Each wall is flat, endless, passes through zero and stands at right angles to its row. A trip goes straight from one point to another. List the walls that it crosses, first one first.

Walls:
(1): -1.2 -1.1
(2):  1.9 -3.8
(3):  4.9 -1.7
(4): -3.4  5.5
Trips:
-1.1  6.1 to -3.8 -6.3 -> 1, 2, 4
-6.0  4.9 to -3.8 -4.3 -> 2, 4
-1.1  1.6 to 5.3 1.6 -> 3, 4, 2
-4.6 -1.4 to  2.8 -0.5 -> 2, 4, 3, 1
0.3 3.4 to 0.6 3.3 -> none

Walls:
(1):  2.4 -2.6 -0.6  3.9 -4.6  1.7  1.7  7.1
(2): -3.5  3.0  1.2 -1.5 -1.0 -3.1  2.5  4.4
(3): -1.4 -1.9 -0.4 -0.2 -5.1  1.5  2.1 -2.4
Trips:
-0.5  0.4  2.4  1.2 -4.4  0.8  1.4  0.3 to  3.7  4.0  2.9  2.0  1.5 -2.8 -1.5  2.6 -> 3
 2.3 -4.2 -5.3  2.0 -3.7  5.5  1.3 -5.7 to -0.4 -3.8  5.5  0.0 -0.4 -3.0 -7.1 -3.2 -> 1, 3
-5.0 -4.6 -0.3 -0.8 -1.5  1.4 -1.2  3.9 to  2.5 -2.3  3.0  0.3  1.8 -1.8 -0.3 -0.9 -> 2, 3, 1
 3.5 -5.0  5.0  1.8  0.1  0.1  1.2 -0.8 to  2.9 -0.9 -4.2  3.8  6.9 -2.6  1.0  2.1 -> 3
-3.2 -3.2 -2.0 -0.7  0.0 -4.1 -4.6  0.0 to  2.5  0.5  0.2  0.1  1.6  2.1  2.8 -4.0 -> 2, 3
 0.0  4.1 -8.9 -1.9 -1.9 -3.3 -0.9  4.4 to  4.3  2.9  2.1  4.1 -5.1  2.2 -4.4  4.9 -> 2
 3.9  0.6  1.2 -0.2 -0.3 -3.1  0.7  1.1 to -1.7 -3.4 -3.7  5.6  0.1 -1.2 -5.1 -0.8 -> 2

Walls:
(1):  6.5 -3.1 -4.2  1.8  1.7 -2.4 -2.3 -5.4 -1.2  1.9 -4.2 -0.5 -6.3  0.4  2.1 -5.3  0.1  3.6
(2): -3.4 -0.2 -3.5 -2.0 -1.3 -3.0 -1.2 -4.5 -0.1  4.8 -1.3 -4.7 -2.6  0.7  0.1  4.7 -4.8  5.1
(3):  2.6  5.1  7.5 -2.2 -3.9  2.6 -9.9 -4.0 -0.9  1.6  3.5 -0.7 -4.3 -2.7  1.4  1.0 -2.4  3.1
(4):  0.6 -4.6  2.4  1.1  2.1  2.2  3.6 -0.2 -1.2 -0.2 -4.7 -4.3  4.9  2.3  0.9 -0.8 -0.6 -0.1
(5): -2.7 -2.6  8.3 -1.6 -2.3 -1.5 -0.6  0.9 -0.9 -5.0 -1.7 -3.9 -1.0  0.9  3.2 -3.3  0.9  3.6
Trips:
-1.9  0.5 -0.8 -1.8 -1.7  5.6  1.3  0.1  1.7  3.5 -3.4  0.5 -2.6  0.5 -1.8  7.1  3.3  1.3 to -2.7  5.3 -1.4 -1.9 -3.6  0.6  3.4  2.1  0.6  2.0  3.3  2.9  2.8  2.5 -5.0 -1.6 -3.1  8.5 -> none
-2.4 -1.0 -0.2 -5.2 -2.1  5.5 -4.7 -4.3  1.8 -6.0  1.4  2.0  1.5 -4.6  0.3  4.0  2.9  0.7 to -1.5 -1.8  4.0 -0.9  0.5 -1.1 -0.1 -0.2  1.5  4.2  0.5  3.8 -0.4 -3.5 -6.7 -4.9  3.1  1.7 -> 1
 0.0 -0.1 -5.4 -2.9  2.4  0.8  4.9 -2.4  2.0  0.1  1.9 -0.9 -0.7  1.7 -4.8 -2.8 -4.5 -0.8 to  1.7 -1.5  0.0 -1.3 -0.7 -1.3 -4.3  0.4  0.5  1.9  6.6 -0.5  1.9 -2.6  0.1  2.5  2.6 -0.5 -> 4, 1, 3, 2
